Rows are points. The ring and each string are closed loops that go straight from each point to the next, and from the last back to the first. Before rounding, they use only three directions, however many columns there are. How many times does the string pass through the ring? Passing back the other way cancels.
In the rows, 128 means zero.

Ring:
[[122 171 108 108]
 [149 190  90 112]
 [174 195  82 120]
 [189 182  94 135]
 [176 158 131 150]
 [152 135 159 154]
 [114 102 184 149]
 [ 90  85 185 138]
 [ 80  96 165 120]
 [ 91 127 141 111]]
String:
[[117 115 202 161]
 [114  87 195 156]
 [123  82 162 141]
 [129 125 150 137]
 [126 142 165 144]
 [126 133 192 160]
 [139 121 190 166]
 [154 119 170 162]
 [161 121 145 151]
 [152 136 133 139]
 [160 172 132 143]
 [198 202 110 149]
 [212 201  86 142]
 [206 183  74 132]
 [159 135 105 126]
 [147 147 119 128]
 [158 182 109 127]
 [178 224  83 122]
 [202 249  50 115]
 [187 196  65 117]
 [165 152  93 122]
 [144 146 123 129]
 [172 195 102 131]
 [163 172 113 132]
 [178 199 112 140]
 [210 199 102 151]
 [214 185 117 162]
 [180 144 135 155]
 [151 124 140 142]
 [141 134 146 141]
 [136 145 169 152]
 [126 130 193 161]]
Times through: 5

Ring (7 x 8):
[[ 79 112 135 105 146 124 131 127]
 [101 115 128 116 146 119 162 104]
 [126 123 128 125 136 116 181  99]
 [154 140 139 131 111 117 178 122]
 [149 142 148 125 100 127 138 156]
 [121 132 148 114 108 135 102 171]
 [ 93 121 145 106 124 133  99 162]]
String:
[[162 148 151 129  91 125 145 159]
 [144 157 167 119  87 113 158 170]
 [155 138 144 127  95 140 105 171]
 [153 125 129 130 106 150  87 162]
 [131 127 138 121 114 136 113 153]
 [ 99 138 161 105 112 118 133 165]
 [113 128 144 114 120 127 128 148]
 [130 119 130 122 119 145  93 154]
 [107 127 144 112 124 123 136 142]
 [ 67 128 159  95 131 112 141 150]
 [ 50 119 156  89 140 118 120 154]
 [ 76 110 137 102 140 135  96 148]
 [115 109 122 119 133 147  88 142]
 [121 121 132 120 126 132 126 136]
 [ 84 120 142 106 141 116 152 124]
 [ 67 121 147 100 148 104 177 112]
 [109 121 135 116 133 123 145 125]
 [131 113 119 127 132 141 117 125]
 [121 121 130 121 131 128 141 124]
 [ 91 128 145 109 142  99 203 101]
 [ 91 130 143 112 151  85 249  71]
 [131 125 127 128 138 110 202  86]
 [157 121 117 137 126 132 155 106]
 [156 131 127 136 124 117 192  98]
 [146 145 144 129 119  96 234  94]
 [167 136 131 138 112 122 175 116]
 [159 122 121 135 115 145 113 137]
 [135 130 137 124 118 126 146 134]
 [151 128 131 130 112 136 128 140]
 [172 137 134 136  99 138 126 150]]
Times through: 2

Ring (6 x 11):
[[170 114 135 155 104 115 110 178 140 156  74]
 [103 110 153 124  97 132  56 182 165 139 120]
 [ 79 135 142  94 108 148  58 165 145 150 185]
 [105 160 121  86 122 150  98 146 109 171 212]
 [156 164  98 110 130 136 135 139  83 187 182]
 [191 140 101 147 123 117 141 154  96 181 111]]
String, 24 rows:
[[104 129 114 118 117 134  56 160 127 160 161]
 [107 150 165  84 102 153 113 166 143 152 183]
 [ 84 166 171  57 104 167 114 159 139 153 228]
 [ 98 168 151  67 112 161 118 152 123 163 225]
 [103 182 138  59 120 165 131 141 104 174 249]
 [114 180  95  78 136 154 114 128  77 189 246]
 [126 140  73 128 135 127  66 141  89 182 171]
 [144 149 118 114 119 136 119 153 109 173 162]
 [175 173 123 103 123 140 177 144  89 185 176]
 [200 171  91 124 134 128 180 135  66 199 160]
 [173 139  62 153 138 114 101 141  75 192 132]
 [145 131  99 137 123 123  87 155 109 172 135]
 [183 142 131 134 112 125 153 162 114 171 114]
 [169 137 134 133 110 126 136 166 123 166 115]
 [156 125 110 145 116 119  97 163 119 167 111]
 [171 131 158 132 100 127 144 176 142 156  98]
 [180 110 168 154  91 116 134 191 161 145  51]
 [156  92 150 166  94 110  80 193 167 140  44]
 [140  97 182 145  83 122  91 200 187 129  59]
 [111  96 118 152 107 117  27 178 152 146  95]
 [114 115 120 135 111 126  52 169 139 154 125]
 [122 131 156 111 101 138 100 173 148 150 140]
 [121 133 145 112 106 138  95 169 140 154 147]
 [ 97 121 108 125 117 131  37 161 130 158 154]]
Times through: 3

Ring, 6 rows:
[[106 164 137 144  82  85 119 135 113 142 148 133 121 124]
 [134 101  96  86 117 156 105  70 103 101 121  68 145 144]
 [140  74  75  80 153 192 106  63 119  99 110  65 143 141]
 [105 117  95 137 153 142 134 122 135 134 126 127 101 123]
 [ 80 174 131 184 119  77 147 175 138 166 150 179  80 109]
 [ 88 187 147 180  89  63 135 173 130 167 157 176  97 110]]
String (29 x 14):
[[ 86 126  93 155 165 127 153 138 137 140 127 143  75 122]
 [ 84 142 105 161 146 108 151 146 132 145 135 150  78 120]
 [ 96 142 112 150 129 109 138 136 127 141 136 139  96 123]
 [105 142 116 149 125 117 127 138 134 146 138 142 108 118]
 [ 88 169 131 183 122  88 140 176 146 170 150 182  88 105]
 [ 57 207 148 223 112  38 165 216 147 190 163 222  54  98]
 [ 66 197 145 205 106  47 157 196 137 177 159 200  66 106]
 [ 88 161 124 162 114  86 141 150 124 148 144 152  90 120]
 [108 149 124 145 109 108 122 135 127 145 142 138 116 120]
 [111 164 138 154  91  96 114 148 131 156 150 151 125 114]
 [ 99 198 162 178  63  55 119 175 128 172 165 177 116 108]
 [ 87 202 160 179  63  42 130 173 118 166 164 172 103 114]
 [ 87 169 131 159  97  72 140 147 113 144 148 145  94 125]
 [101 147 119 141 110 102 129 128 116 135 139 128 108 127]
 [116 139 119 128 103 116 116 116 116 131 138 116 126 128]
 [136 131 123 104  84 127  95  94 107 121 137  92 155 133]
 [140 120 115  86  84 136  92  74  96 105 131  69 161 143]
 [138 106 103  75  96 146  97  59  90  93 124  54 156 150]
 [118 112  98  98 116 135 119  80  97 102 124  76 126 146]
 [113 120 102 115 123 131 123  99 110 116 127  98 118 136]
 [122 119 105 115 121 140 113 102 120 124 129 104 130 130]
 [151  76  83  70 134 191  92  54 113  96 113  55 161 143]
 [177  30  55  26 157 248  75   7 110  69  94   9 187 154]
 [150  52  61  57 163 216 100  37 112  82 100  39 152 149]
 [119  91  79 100 154 165 125  81 116 105 114  82 117 140]
 [107 127 104 129 129 127 128 114 120 127 130 116 110 129]
 [126 105  95 111 139 159 113  97 126 121 123 100 130 130]
 [137  78  76  98 166 195 109  83 137 115 113  90 136 129]
 [111  93  76 125 180 172 134 108 141 126 116 115 101 125]]
Times through: 5

Ring:
[[153 126 116 154 167 135 117 133 149 131 117 166 105 144]
 [140 145 125 142 149 122 114 141 158  85 115 177 113 122]
 [120 162 135 124 125 111 114 146 158  50 118 181 125  99]
 [105 165 143 110 115 107 118 142 145  59 124 172 135  90]
 [107 152 144 113 127 112 123 133 131 101 128 159 135 102]
 [115 137 139 121 141 121 127 126 120 143 130 148 131 118]
 [126 119 130 130 156 136 130 117 111 188 132 135 124 140]
 [141 104 116 142 168 152 131 113 112 214 130 129 114 159]
 [149 103 111 149 172 154 129 116 119 207 127 134 108 163]
 [156 114 112 156 174 145 121 126 139 166 120 154 103 157]]
String (25 x 14):
[[132 162 153 141 162  84 111 146 155  67 114 194 123 105]
 [118 141 129 120 128 130 123 132 134 114 127 153 127 116]
 [ 85 160 134  87  81 130 126 135 130  74 134 146 145  84]
 [103 158 151 111 127 102 122 135 130  93 128 163 139  95]
 [122 147 150 131 158  99 121 132 130 120 124 167 129 114]
 [136 136 139 143 168 112 120 131 134 136 121 166 119 130]
 [ 90 155 132  92  89 132 126 133 129  85 134 146 142  91]
 [ 86 166 142  90  88 117 123 139 134  61 132 156 145  80]
 [104 176 156 113 123  86 114 148 151  35 121 187 138  80]
 [125 153 140 131 144 107 116 140 148  84 120 176 124 109]
 [120 148 131 123 129 123 120 137 143  93 124 164 125 111]
 [ 98 164 127  98  86 129 119 144 151  41 126 163 135  86]
 [108 159 122 107  95 133 118 144 155  48 124 165 129  95]
 [123 141 122 124 128 134 121 134 142 104 124 157 122 118]
 [161 124 124 165 189 122 116 132 147 145 114 172 103 151]
 [194 108 112 197 226 129 112 131 158 170 106 181  83 180]
 [157 118 107 156 166 148 119 130 147 147 118 158 101 154]
 [183 108 112 184 212 135 116 128 150 175 111 170  89 174]
 [164 119 119 166 190 130 117 130 145 157 115 167 101 156]
 [127 135 122 128 135 137 122 131 138 121 125 154 120 125]
 [160 128 123 163 183 122 115 135 152 130 113 176 103 146]
 [170 137 127 175 195 108 108 143 168 101 106 195  97 144]
 [118 166 128 119 111 117 112 150 166  28 117 183 124  94]
 [ 93 170 130  94  80 125 119 146 152  29 127 166 138  79]
 [110 181 149 117 118  89 110 155 166   7 116 197 132  78]]
Times through: 2

Ring, 6 rows:
[[142 181 164 162 109 175  86 106 164 101  90  88 133 129]
 [147 116 156 142 165 138 107 127 180 170 132  89 129 103]
 [139  82 149 116 182 106 130 144 177 194 156 116 116 119]
 [121 114 148 124 147 108 120 132 147 133 117 168 111 174]
 [119 154 154 161 127 138  88 106 136  85  70 174 125 180]
 [127 203 163 176  90 176  72  93 139  53  52 136 132 171]]
String, 32 rows:
[[126 188 160 153  91 160  91 107 141  70  76 137 122 177]
 [125 200 162 164  85 169  82  99 138  56  62 139 126 178]
 [125 233 166 184  64 192  63  84 131  21  34 137 133 184]
 [128 234 168 192  68 199  57  80 135  24  31 127 138 172]
 [133 192 163 178 104 177  72  94 148  71  60 122 136 152]
 [136 205 165 180  93 186  70  92 150  64  59 109 137 148]
 [140 246 172 183  56 214  63  85 151  36  49  81 139 149]
 [142 249 172 170  47 213  73  92 154  41  63  68 134 149]
 [138 197 164 150  85 176  92 109 157  83  90  93 126 150]
 [145 196 166 155  92 183  89 108 166  95  95  71 130 129]
 [152 167 164 157 124 176  91 113 180 132 111  57 135 100]
 [148 153 161 145 130 160 101 121 177 139 120  73 129 111]
 [136 149 157 140 128 145 105 121 162 125 111 111 123 141]
 [135 129 155 145 149 135 103 121 163 138 111 123 125 136]
 [138 117 154 142 160 130 107 125 168 154 121 118 125 126]
 [137 135 155 132 136 136 113 128 165 140 124 112 120 138]
 [136 129 154 128 140 131 116 130 166 145 128 114 118 139]
 [135 115 152 134 157 125 113 129 166 154 126 124 121 134]
 [137  72 147 124 194 101 125 141 175 196 149 129 119 119]
 [135  60 145 110 197  88 137 150 175 207 163 134 113 125]
 [133  81 147 126 185 102 122 138 167 180 139 142 118 133]
 [128  74 144 106 179  87 138 149 163 184 154 153 108 149]
 [122  89 144  95 156  87 144 151 154 164 152 163 100 174]
 [119 118 147  98 127 100 138 144 145 131 136 167  99 192]
 [117 101 145 114 153  94 129 138 144 140 125 183 106 184]
 [120  92 146 136 175  99 113 129 148 147 112 183 117 165]
 [126 115 150 146 160 119 104 121 151 134 103 160 122 156]
 [126 146 154 143 127 135 103 118 148 109  98 147 120 165]
 [118 168 155 144 103 140  99 113 134  76  80 167 117 193]
 [113 162 154 162 118 137  86 103 127  68  59 192 123 198]
 [112 170 155 178 117 145  74  94 123  55  42 198 129 198]
 [118 198 160 168  86 163  78  96 128  43  50 165 126 196]]
Times through: 0
String (28 x 14):
[[129 200 162 159  84 171  85 102 143  63  70 126 126 171]
 [132 169 159 158 116 157  89 108 151  95  84 126 128 154]
 [135 163 160 172 130 161  80 102 155 101  77 123 135 139]
 [139 204 166 179  94 189  70  93 154  70  63  98 138 140]
 [138 156 159 165 135 158  86 107 161 115  89 111 134 130]
 [136 156 158 151 125 152  96 114 159 114  99 115 127 142]
 [145 189 165 152  96 179  92 111 167 101  99  73 129 129]
 [153 143 161 156 148 163  94 117 184 154 119  63 136  91]
 [150  96 155 154 193 135 101 124 187 191 132  86 136  82]
 [142 104 153 146 177 129 105 126 175 171 126 109 129 109]
 [137 140 156 135 134 140 109 125 164 135 119 111 121 138]
 [138 124 154 133 148 131 113 129 168 150 127 113 121 132]
 [140  79 149 132 193 109 119 137 177 193 144 119 123 110]
 [141  53 145 112 209  91 136 151 184 223 171 117 116 106]
 [137  66 145  97 186  89 146 156 177 209 175 122 108 126]
 [132 117 151 107 139 114 132 142 162 152 144 128 108 155]
 [131 125 153 135 146 126 111 126 159 138 117 135 120 148]
 [129  90 147 127 175 103 120 135 160 165 130 153 117 146]
 [121  87 144 112 167  90 132 142 151 159 136 174 107 170]
 [124  98 147 133 169 105 115 130 152 149 117 168 117 159]
 [127 118 151 143 156 121 105 122 153 135 106 153 122 153]
 [125 152 154 138 118 136 106 120 146 102  98 148 117 173]
 [114 158 153 144 112 131 100 113 130  78  78 183 116 200]
 [112 141 151 167 141 127  85 104 128  83  61 203 125 191]
 [121 140 153 169 146 135  84 105 140  99  70 175 129 167]
 [124 145 155 170 143 141  83 104 144  99  71 162 131 160]
 [120 189 160 190 108 166  63  86 130  48  35 170 136 180]
 [122 235 166 180  58 190  66  85 128  16  34 143 131 193]]
Times through: 0

Ring (9 x 14):
[[119 110 153 116 129 106 124 127 105 103 150  82 106 134]
 [102 110 184 128 118 108 144 123 136 123 155  49  94 126]
 [100 118 191 138 103 123 156 125 153 131 148  35  82 129]
 [108 134 175 147  82 149 160 135 158 129 126  50  76 135]
 [114 145 154 149  71 160 153 143 148 123 110  85  82 135]
 [125 151 122 142  70 163 135 151 122 109  96 133  97 136]
 [146 146  91 125  89 156 113 154  86  84  97 161 109 147]
 [157 135  83 112 110 143 102 149  68  70 109 155 113 155]
 [152 124  98 108 124 128 103 141  70  72 125 134 113 153]]
String (31 x 14):
[[139 151 135 147  67 182 153 147 144 107 101  71  68 159]
 [124 139 149 142  82 157 148 141 139 113 116  75  81 144]
 [102 131 162 140  89 133 143 137 136 126 126  95  98 121]
 [ 85 134 190 154  75 139 163 134 167 147 126  67  86 114]
 [104 137 183 153  74 155 168 135 170 136 124  41  70 134]
 [125 139 168 149  76 168 165 137 163 120 120  29  61 153]
 [123 136 155 142  84 155 151 138 143 115 121  63  78 145]
 [117 133 149 136  92 141 140 138 129 114 123  91  93 135]
 [132 139 139 138  86 158 143 142 130 106 115  81  82 149]
 [129 152 139 150  64 177 153 148 145 114  99  86  75 148]
 [116 160 136 157  50 179 152 154 147 124  88 118  85 133]
 [101 152 142 151  61 156 143 150 137 129  97 140 102 116]
 [113 145 131 140  76 149 133 148 120 115 104 140 105 125]
 [131 152  99 135  75 159 119 156  98  97  90 171 111 135]
 [175 156  48 117  87 173  96 164  58  58  79 194 112 166]
 [172 144  66 113 102 160 100 155  63  60  97 161 108 167]
 [137 133 118 124 102 141 121 143  99  92 118 120 103 145]
 [119 130 131 127 101 129 123 141 104 105 121 129 111 129]
 [145 130  96 112 114 131 103 145  72  78 117 154 119 144]
 [194 129  42  90 134 141  76 151  26  33 111 172 120 180]
 [185 130  60  97 128 144  88 148  44  44 114 150 112 177]
 [150 130 105 116 111 140 114 143  86  79 119 122 104 154]
 [132 131 121 123 105 134 120 142  98  94 120 124 107 140]
 [132 133 109 121 103 133 112 145  87  91 115 150 116 136]
 [172 144  56 109 105 155  92 157  52  56  95 185 118 163]
 [184 153  41 111  95 171  91 163  49  49  83 191 112 173]
 [161 146  83 123  92 165 113 154  84  74  97 145 100 162]
 [127 136 129 131  92 144 130 143 113 103 115 115  99 139]
 [110 143 138 141  77 147 136 146 125 118 107 130 103 124]
 [ 97 150 150 152  62 154 147 148 143 133 101 129  99 115]
 [123 162 137 158  48 187 157 153 153 121  87 101  75 142]]
Times through: 4
String (29 x 14):
[[191 126  54  92 136 139  83 147  35  37 117 151 114 181]
 [148 125 110 114 117 133 113 140  85  80 126 115 105 153]
 [117 125 141 126 107 124 126 137 109 107 130 110 107 130]
 [111 116 148 120 118 109 122 132 104 108 140 110 114 124]
 [114 103 154 111 138  92 117 125  96 102 157  94 116 126]
 [137 100 145 104 148 101 117 122  91  86 162  62 102 150]
 [125 110 155 117 127 113 129 126 111 101 151  65  97 141]
 [115 119 158 127 112 121 135 131 122 111 141  76  97 133]
 [ 89 117 184 135 106 110 144 127 139 133 146  75 102 113]
 [ 80 106 213 137 114 101 157 117 158 144 163  29  91 112]
 [102 110 202 136 113 118 160 119 158 130 159   7  76 133]
 [124 120 174 133 107 137 153 127 145 113 144  20  72 150]
 [115 128 156 134  98 135 141 135 130 115 130  80  92 134]
 [ 95 128 180 144  89 131 153 132 151 134 133  69  90 120]
 [111 131 159 138  92 137 144 136 135 120 127  83  92 131]
 [119 135 155 140  87 148 147 138 139 116 122  73  84 140]
 [ 98 137 170 148  78 142 153 138 151 134 121  85  90 121]
 [103 148 165 156  61 163 161 144 161 135 107  84  81 127]
 [122 156 140 154  57 178 154 150 149 120  95  97  78 141]
 [135 152 122 143  69 173 141 151 128 104  96 110  84 149]
 [135 139 124 132  89 154 132 145 115  99 112 107  93 147]
 [111 141 139 140  81 144 135 145 124 117 110 126 103 125]
 [113 149 123 141  72 152 130 152 116 114  97 156 109 123]
 [147 160  76 132  71 172 112 163  85  85  78 191 112 145]
 [180 155  49 117  88 177  99 163  61  56  81 180 106 172]
 [150 138 103 122 100 151 117 147  92  82 110 126 100 155]
 [123 133 126 128  98 135 123 143 104 102 117 130 108 133]
 [129 133 109 121 103 130 110 146  85  93 114 160 120 132]
 [171 131  66 101 122 138  89 149  47  54 111 167 120 163]]
Times through: 5
